Every row gives one point. The points of each table are mixes of a few directions, plus a little noise. How many directions does each table use, and how many do they share? Where both have some left over, give the other angles between the two spaces (their principal angles), to ten degrees, smallest first.

First, 4 rows:
[[ 32 -43  -3]
 [ 52 -68  -4]
 [-20  27   2]
 [-63  83   5]]
Second, 7 rows:
[[  67  -29   14]
 [-110   55  -30]
 [ -17  -32   43]
 [ -53   48  -37]
 [  60    8  -29]
 [  28  -14    8]
 [  23  -34   33]]
Directions: first 1, second 2, shared 0; angles 30

First (9 x 6):
[[ -32   36  -57  -20   31   18]
 [  19  -23   33   11  -15  -11]
 [   5  -20   -2   10   57  -16]
 [   3  -17   -5    8   54  -14]
 [ -16   12  -33   -7   43    3]
 [ -53   75  -79  -38  -14   45]
 [  -9    4  -23   -3   40   -1]
 [  45  -35   95   21 -121   -9]
 [  36  -33   71   19  -74  -12]]
Second (6 x 6):
[[ 26 -37  38  20   8 -22]
 [-44  42 -86 -23  85  16]
 [ -2  15  10  -7 -59  14]
 [-36  49 -60 -26   9  27]
 [ 51 -57  90  31 -55 -28]
 [  7 -11   8   5  11  -7]]
Directions: first 2, second 2, shared 2

First, 9 rows:
[[ 39 -67  40 -67 -92 -43  13  17 -47]
 [-37  29  36 -22 121  16   5  22 -15]
 [-29  20 -49  65  13  80 -53 -21   6]
 [-12  21 -45  57  -2  54 -32 -18  16]
 [ 88  45  17 -13 -36 -47 108  39  17]
 [-53 -39  -1 -11  16 -19 -54 -31   5]
 [  0  13 -33  40 -18  22 -14 -17  20]
 [ 33  33 -26  30 -27 -60  54 -16  67]
 [-26 -55  63 -78  31  -2 -29  23 -69]]
Second, 7 rows:
[[ -70    1  -10  -18  -33   14    2   41  -25]
 [ 121    6   10   26   52  -22  -17  -67   49]
 [-108    3  -17  -30  -53   25   -1   62  -37]
 [  60   30  -17  -13    5    2  -68  -25   42]
 [  95    8    6   17   39  -16  -20  -51   38]
 [ -23  -50   37   44   27  -20  111   -4  -42]
 [ -76    4  -13  -24  -39   16   -5   45  -25]]
Directions: first 4, second 2, shared 0; angles 60, 70

First (10 x 14):
[[  19   16   -9   -7  -17    1    9   12    8  -14   10    7    5   -4]
 [  33   24  -49  -18  -35    7   19   24   28  -25    7   16    2  -13]
 [  17   16   30   -8   -9   -8    6    7   -7  -13   25    0   12   -1]
 [  38   32  -24  -19  -35    1   21   24   20  -31   22   12   10  -10]
 [  39   35   10  -18  -32   -7   20   23    7  -32   34   11   17   -9]
 [-115 -109  -59   58   92   25  -51  -66  -10   95 -121  -26  -59   18]
 [  -1    5   60    0   10  -15   -4   -5  -23   -2   25   -7   12    7]
 [   3   -2  -68    0  -11   17    6    7   28   -1  -27   10  -15   -8]
 [ -10   -6   51    5   14   -9   -7  -10  -22    8   12   -9    8    8]
 [ -18  -11   60    9   24  -11  -13  -16  -29   12   10  -15    9    9]]
Second:
[[ -5  62  30   9  20  22  16 -17 -65 -19  58 -30  37  16]
 [ 18 -22  52  -7  -5 -22 -26  34  13 -13  -5   8   3  -4]
 [  4 -50  29  -1   3  -6 -59  43  28   1 -41  -1  -3  -7]
 [ 17 -63  59 -18 -21 -34 -53  39  51  10 -30  11  -7 -16]
 [ 20 -16  43 -20 -28 -15 -31  19  28   2  10  -1  14 -14]
 [ -5  32 -74  -3 -17  10  59 -45   2  11  15  13 -11   0]
 [-18  25 -59  26  36 -25 113 -48 -41  -1  -1  47 -54  26]
 [ 11  57 -38  17  24  15  49   9 -44 -43  20  10  -4  16]
 [ 17 -37  -9 -11 -20  -2 -36  40  45  -3 -36  10  -6 -14]
 [-17 -17  -8  -6 -10   9 -18 -29  16  35  -4 -13   5  -8]
 [-40  27 -26  13  21  50 -17 -47 -36  25  18 -50  27   5]]
Directions: first 2, second 5, shared 2

First:
[[ -4  26  68 -53 -12 -17 -53 -22 -15 -37  40 -21  64 -34  21  -7  -1   3
   -2  27]
 [  0  22  34 -84 -26 -15 -21  23  35 -31   7  32  28 -22  33  -9 -46  47
  -37  48]
 [-68  44 -64  58   2 -80  13  29 -39  68  -7 -14  17 -56 -55  65  46 -11
   90 -81]
 [ 13 -27 -22  60  24  21  18 -21 -22  16  -2 -27 -24  23 -20   4  30 -35
   19 -26]
 [  2  -7 -21  -7  -5   7  19  18  24   3 -21  25 -26  16   3  -6 -23  17
  -18   8]
 [ 68 -26  68 -54  15  30 -24 -32   9 -54  32 -26  32  12  50 -31 -11  21
  -47  65]
 [-40  13  19  23 -12  21 -27 -20 -25  -6   7  -5  -4   2 -21 -13  14 -55
   15 -23]
 [ 26 -46 -87  56  21  32  78  27  31  38 -56  33 -88  57 -13   1 -13  11
  -21 -18]]
Second:
[[ -23    9   34   -8  -18   25  -31  -18   -6  -23    9    2    1    6
    -3  -24   -5  -34   -8    4]
 [ -32   14   49  -11  -25   34  -42  -25   -9  -32   14    4    2    8
    -2  -34   -7  -47  -11    4]
 [  61  -26  -93   22   48  -65   80   49   17   60  -26   -7   -4  -17
     6   64   13   90   21   -9]
 [   1    0   -2    0    0   -1    1    1    1    1    0    0    1    0
     0    1    0    2    0    0]
 [  -4    1    5   -2   -3    4   -4   -3   -1   -4    1    1    0    1
    -1   -4   -1   -5   -1    1]
 [  -1    0    2    0   -2    1   -1   -1    0   -1    1    1    0    0
     0   -1   -1   -2    0    0]
 [  38  -17  -60   13   32  -42   52   31   11   38  -16   -3   -3  -10
     4   40    8   57   13   -6]
 [ -78   34  121  -28  -63   86 -104  -63  -22  -79   33    9    5   22
    -8  -84  -17 -117  -28   11]
 [  74  -32 -115   26   59  -82   99   60   20   75  -31   -7   -4  -20
     7   80   16  111   26  -10]
 [ -36   16   56  -13  -29   39  -48  -29  -10  -37   16    5    2   10
    -4  -38   -8  -54  -12    5]]
Directions: first 4, second 1, shared 1
